Each row of a before or after table is a point. The points were changed in one or more steps. Then noise was added and the rows were shuffled. The steps act on how far a point lies along the listed directions, d1 being the first. Write out the steps. A step turns or swaps two directions, mirrors them in a line or flattens them onto one, adds a multiple of one to another, or multiplies one. Angles are multiples of 10 degrees, from the lower direction toward the higher: turns from -170 to 170, lines from 10 to 170 but not 90. Use the fewest steps. Two steps may share a direction if one is a turn and the other turns, adds or multiplies; they go together, in the order done. Otherwise the lowest direction goes first.

Directions:
(1): [ -7 -32  51]
(2): [ 54 -27 -10]
Before (11 x 3):
[[ 12   5   2]
 [-23   0  31]
 [-41  35 -15]
 [  1  -9   4]
 [  5  -7 -13]
 [-56   9  20]
 [ 16  -1  40]
 [ 20 -15  16]
 [-57   4  31]
 [-42  19  12]
 [ 14  -2 -20]]
After, 11 rows:
[[ 11   8  -2]
 [  3   3 -26]
 [-44 -17  49]
 [-29   7  17]
 [  7 -34  94]
 [ 12  18 -48]
 [-23 -34  78]
 [-22  56 -63]
 [ -2 -17  17]
 [-49 -37  79]
 [  9 -33  49]]
Steps: multiply d1 by 3; multiply d2 by 0.7

Directions:
(1): [ 11  63  26 -13]
(2): [-40  18 -44 -33]
(3): [ 52 -10 -19 -42]
(4): [-23 -24  44 -43]
Before:
[[ 52 -35  -4 -23]
 [ -5 -41  19 -11]
 [-17  23   2  -3]
 [ 14 -37  95 -28]
 [ 47  17  -9  38]
 [ 17  40   3  56]
 [-30   6  16  34]
 [ -2 -29 -28  -4]
 [-10 -18 -13  25]
 [-11 -30  41 -45]
 [ 15 -18  -7  19]]
After (11 x 4):
[[ -7 -22  -5 -37]
 [ 21 -31 -13  15]
 [ 37 -16   0  22]
 [-21 -35   0  33]
 [ 35  -2  36  97]
 [-32   4   0   3]
 [-43 -15  41 -68]
 [ 50  14  15 -40]
 [-47  -2   3 -79]
 [ 22 -12 -20 -24]
 [ 64   9  25  69]]
Steps: turn d1 and d3 by -50 degrees; add 1 times d4 to d2

Directions:
(1): [ 33 -42  19 -14 -48 -42]
(2): [-50 -43 -51 -18  -5  -8]
(3): [-43 -20  51  27  29 -31]
(4): [-43  23  30 -19 -55  26]
(5): [ 11 -40  29 -46  28  45]
(6): [ -7  35   3 -61  21 -44]
Before, 10 rows:
[[  3 -20 -40  28  21 -16]
 [-17  -3  34  27 -20   5]
 [  4 -23  13  19   6 -22]
 [  8 -19  26   6  -6 -11]
 [  6 -15  13  47  12  -7]
 [ 14  19 -27   2  51  -7]
 [ 23 -19  13  26  43   6]
 [ 65  27 -59 -22 -36  33]
 [ 24  -4   9  33  27 -35]
 [-49 -95 -73  13   5 -33]]
After:
[[  0  31  -4   1  -4  29]
 [-24 -59  21 -11 -41 -41]
 [-26 -12  34  14   9   0]
 [-21  16  13  31   3  -6]
 [-12 -22  22  18  18  -3]
 [-14 -23  15  14 -10  -3]
 [-18  -5  21 -14  -8   0]
 [-16 -11  21   9 -10  20]
 [ 14  49 -21 -86   7 -24]
 [ -7 -18   2  15  -6 -11]]
Steps: flatten d1 and d2 onto the line at 30 degrees; mirror d3 and d6 in the line at 150 degrees; multiply d4 by 0.4; turn d4 and d5 by 160 degrees

Directions:
(1): [ -2  27 -14 -43 -11 -13 -79 -26]
(2): [-63  23 -26  58  12 -26 -18  11]
(3): [ 42  17  25  51  -2 -23  -2 -64]
(4): [-18  29 -32 -20 -64 -17  47 -26]
(5): [ 37 -23  -9   9 -30 -67 -12  48]
Before:
[[-16  17   0  32  33  16 -43 -50]
 [-31  28   0 -60 -20  37  43 -11]
 [-26   5   8 -30  12  42 -10 -46]
 [-49  24 -37 -34  -7  -7 -58 -21]
 [-21  -7 -18   9  -2 -46 -34  30]
 [ -9  15  -3  27  13 -21 -48  -3]
 [-22  12 -45  24 -28 -55 -60  -7]
 [ -3  11  -5  21 -43 -24  28 -11]
 [-14   1 -19 -58 -23  44  44  -8]
 [-35  -1  -6  -7 -21   9  49  27]
 [ -4  -2 -11 -47 -46  41  56  13]
 [ 20   9  15  24 -25 -36 -42   2]
 [ -1  -7 -21 -35 -17  37  29  -2]
 [-41   6 -16 -95 -32  42 -31  -8]]
After:
[[ 29 -24  54  20  50  22  20  26]
 [ 63 -58  51  56  16 -23  -1  26]
 [-15   7 -16  19  -6 -48 -40  -7]
 [ 39 -24  45  11  43  54 -18   0]
 [-15   4  36  26  43  26 -26  -9]
 [-10   7  -7 -17 -49 -22 -28  22]
 [ 11 -41  17  21  -1  -1  56  16]
 [-23 -11 -30  25 -26 -17  57  26]
 [-18  -8   4 -24  13  22 -30  27]
 [-21  11 -24  14 -30 -38   0  16]
 [ 40 -32  38  15  48  33   4   9]
 [ 12 -33  -4  55   5 -60  -5  42]
 [ 34 -27  13  11  22  34   0   0]
 [-21 -16 -39  19 -17 -56 -54  34]]
Steps: mirror d1 and d5 in the line at 50 degrees; turn d3 and d4 by 150 degrees; add 0.3 times d3 to d2

Directions:
(1): [-24  13 -65  14 -53 -60  -4  31 -14  24 -16]
(2): [-46  -7 -45 -11  60   2  -8 -15 -11  36  64]
(3): [-65 -50  16  69  -2   9  -8   1 -16 -34 -13]
(4): [-20   6  22  -2  24  18 -31  85  44  37 -18]
(5): [-27  47  25  -3  24 -14  78  36 -38 -18   3]
(6): [ 22 -68  41 -27 -15 -39   2  32 -38  18  39]
Before (8 x 11):
[[-22  22 -79  -9 -12  -7   2 -38 -12   9  -5]
 [-27  15 -24  15 -30 -59  29  37 -40  -3  -5]
 [ 29  37  19 -40  38  14  52   2  -1 -30  42]
 [ 84  16 -51 -57 -58 -23 -17 -38  26  40  16]
 [ 80 -11  -5  -6 -39   4 -18 -54  28  -1 -17]
 [ 36  37   6   5 -53   7  19 -26   3 -17 -52]
 [ 15  30  25 -29 -27  -8  14  68   6   5 -22]
 [  6 -55   5 -10  37 -10 -61  30  16  46  19]]
After (8 x 11):
[[ -1  60 -68 -24 -26 -57  46  38 -12   3  21]
 [ -2  -3  35  -3 -48 -23  17  69 -13 -10 -28]
 [-66  -7 -30  31  30  46 -10 -41   1 -16  -8]
 [ 14  27  18  35 -61  16  11  -7  11 -27 -78]
 [-12   1  38  12  21   0  32   0 -29 -37   7]
 [-58 -75 -30  94 -68  -6 -37 -32   0 -31 -26]
 [ -2 -80   9  -1  39 -17 -53   8  -9  33  37]
 [ 21 -33 -11  62 -60   2 -28 -41  22 -25 -48]]
Steps: add -0.7 times d5 to d1; turn d1 and d3 by 120 degrees; multiply d2 by 1.3; turn d4 and d6 by 30 degrees

Directions:
(1): [-24  54 -32  35  37 -23 -14 -17 -49 -35 -26 -49]
(2): [ 32 -45   2  27  78 -14  44   9  34  16  -8 -37]
(3): [-45 -50  13  17  20  19 -44  71 -27  -8 -33  15]
Before (12 x 12):
[[-23 -53  19   4   4  22 -26  57   1  -3  -6  27]
 [  9 -37  16  13  62 -14  39   9  17  18  -5 -13]
 [-39   5 -24  56  88 -10 -31  24 -28 -33 -60 -37]
 [  9 -53  -7   1  26   7  13  55   5  18 -10   7]
 [-41   6  10  22   6  -3 -57  19 -45 -20 -28   1]
 [  7 -33   5  -5  15   6  -8  21  42   5  15  18]
 [  4  49  -1   5 -39   2  -1 -23 -19 -24   3   5]
 [-12 -52  17   0  25   2  -9  35  -6  -5 -41 -16]
 [ -4  41 -26  10   3 -10 -11 -25   1  -6 -11 -20]
 [  7  24  -2  21  21  -4   4 -21 -10 -18  17 -19]
 [-26 -18   0  -1 -23  26 -38  41 -23  -3 -22  13]
 [-39  58 -18  -4 -37  -4 -21 -31 -48 -35  -3   7]]
After, 12 rows:
[[-14 -42  15   0  -2  18 -17  41   8  -2   2  24]
 [ -8  -8 -11 -24 -40  15 -12  32 -17   7   2  33]
 [ 25   3   2  31  31  -7  31  -3   7 -11  -8 -25]
 [ -9  21   2  21  11   1 -15  -6 -25 -23  12  -9]
 [  3  -1   1 -21 -24   7 -17  -2  33  -1  29  31]
 [-94  10 -18  44  37  13 -96  62 -75 -50 -76   5]
 [-10  19 -22  19  23  -6 -14  -3  -1  -6 -20 -23]
 [-35 -35  15  43  58  -7 -43  44 -33 -13 -41 -18]
 [-31 -25  16 -16 -21  11 -35  29 -27 -14 -36   6]
 [-33  28  12 -25 -49   6 -21  -7 -31  -2   6  39]
 [ -4 -42   1  16  25  15  -9  44   0   6 -25 -11]
 [-11 -21 -11  41  79 -16  25   6  -8 -16 -25 -42]]
Steps: add 0.7 times d1 to d3; multiply d2 by -1

Directions:
(1): [ 15 -12 -34 -44   7 -32  66 -49 -31   5 -49 -39  32   0]
(2): [ -6 -25  35 -11 -60 -50 -10  27 -70  -3  48 -30   9   7]
(3): [ 19  28  20  72 -33 -29  13 -39  31 -69  -7 -21  21  14]
(4): [ 38 -21 -79   1 -30   1 -38   3  29  -4  23 -55 -23 -44]
(5): [ 53   4 -31  51   1  43  50  53 -42   8  13  18  38  -3]
(6): [-53  -7 -31 -23 -70  29  36  -8   2 -42   3  56  -4 -29]
Before, 10 rows:
[[ 12  -5   8  21 -85 -48 -42   0 -12 -32  51 -50  -4   5]
 [ 42  31  -6  41  14   0 -46  -6  72  -7  11 -45 -11   0]
 [  0  -8 -17  -5 -52 -38  -2   2 -18 -39  11 -34   0  -8]
 [-22 -24  -9 -87  16  -4 -17  34 -58  53  11 -19 -12 -25]
 [  1  -5 -12   7 -45  13 -46   7  25 -18  23  13 -40 -12]
 [-17   2  70  41 -39 -29 -24   9  -3 -38  20  20   1  37]
 [ 13  -9   8 -14  18  28  16  88 -91  50  45  21  16   7]
 [-16  21  44   3 -31 -48  46 -28 -34 -30  -3  12  39  18]
 [ 47  -1   4  39  13  -3 -33 -39  61  -8   4 -49 -10   5]
 [-10   9  22  -5 -19  -4   4  24  -4 -26  16  18  -3  16]]
After, 10 rows:
[[ 14 -39 -51 -69  11  22 -11 -14   7  53   8 -30 -21 -29]
 [-46  39  27  55 -30  53  -1  28  28 -58  34  86 -13   1]
 [ 26 -12 -12  14 -11 -22 -44  48 -15   5  31 -37 -14  -5]
 [ 15 -17  -1  -7 -26 -16 -94  39   2  34  64 -44 -37  -3]
 [-32 -13  78 -22  33 -22 -53  13  -5  33   1  18 -22  41]
 [ -6  19  37  -2  14 -12 -18  16  12 -14   3   3 -12  29]
 [ 19  -5 -16  -8 -12 -23 -59 -30  42  -9  -2 -36 -43  -4]
 [-34  14   3  21 -90  -8  20   6 -17 -77  25  13  11 -34]
 [  1 -15 -59 -75   8  12 -22  -7  35  50  -2 -30 -28 -31]
 [  8  20  72  16  33 -22   3  37 -54  36  27  18  30  39]]
Steps: turn d1 and d5 by 60 degrees; turn d1 and d2 by 50 degrees; turn d3 and d6 by -130 degrees; multiply d4 by 1.3

Directions:
(1): [-28  11 -35  48  41   0  23  45  36  44  19  60  22  -9  45  33  -4 -51]
(2): [-25  63 -41  50 -26  28  45 -21 -51 -33  -1   3 -42 -40 -29 -13 -29 -22]
(3): [-10 -27 -16  29 -57 -36 -36 -36   8  39 -20   5  14  20 -63  65 -42 -26]
(4): [-77   0  53  29  14  25  -1 -30  -2  44 -14 -40  19   6  38 -29 -61  27]
(5): [  8  50 -50 -50 -50  29  -1  -7   7  44 -71   5   7  -3  52  19  10  31]
Before:
[[-35  34 -23   7 -31  15  18 -23 -24  20 -29   1   2  -7   8  10 -20  -8]
 [ 21 -22   6  -2  -1 -26  -2   9  10  -9  -9   2   6  -2 -24  15  -7 -10]
 [ 20   8  21  -5  41  11   9  20   5 -13  25 -17   9   1  25 -28  30  16]
 [ 43 -14 -35   7 -29 -14  -9  31  19   8  -4  27 -12  -9 -24  43  15 -20]
 [-10   4   6  -7  -1  -9 -10 -23  -5  33 -24  -4   5   3 -12  16 -13   6]
 [  5  11  46 -24  68  29  36  39   5 -41  27  -4  -8  -6  55 -95  20  19]
 [ 28  10 -21 -18 -30  -1 -11   3  16  37 -28  10  -7  17  -8  23   7   2]
 [-12  -1  33   7  -5   2 -13  -7   8  20   9 -17  15   3   8  -2   8   5]
 [-15 -16 -13  23  21  -6 -13   5   8  37  10  17  11  12  15  16 -17 -11]
 [ 30 -22 -10   6  -2 -29  -7  -4   3  -4  18  13   4  -8 -51  21  19 -16]]
After:
[[  8 -17  36  25  39 -11  -2   7   3 -13  45 -20  14   8 -14 -14   7  -2]
 [ 11   4  12  -1   0  -3  -9  14  18  15  13   7  13  -2  11  12  31  -8]
 [  5  12 -16 -15   4  -9  -4  -4   3  31 -20  17   7  -4  -2  25   8  -3]
 [  8 -50  54  35  66 -30  12  30  15 -48  73  14  -6  11 -37 -47  -7 -39]
 [ 35 -12 -16 -35  -6  -3 -22  -2  -6   0  -6  -3  -5  14   0  -1  23  21]
 [  0   1   3   2 -30   1 -15 -18   7  48 -29  -9  -5  23 -14  17 -25   9]
 [ -3   4  13 -14   2   6  13   5   5   4 -30 -12   7  -7  22 -11 -15  16]
 [  7  14 -41  -1 -38 -11   7 -11 -18  -1 -12  21  -3  -2 -29  35   8 -30]
 [-14  21  14 -16   2  24  13 -21 -11  18 -20 -24   2 -15  23 -28  -3  38]
 [ -6   3  20  -7 -42  25 -13 -17 -11  15 -37 -41 -16  -7   2 -13 -27  43]]
Steps: turn d1 and d4 by -150 degrees; turn d2 and d4 by -20 degrees; swap d3 and d5
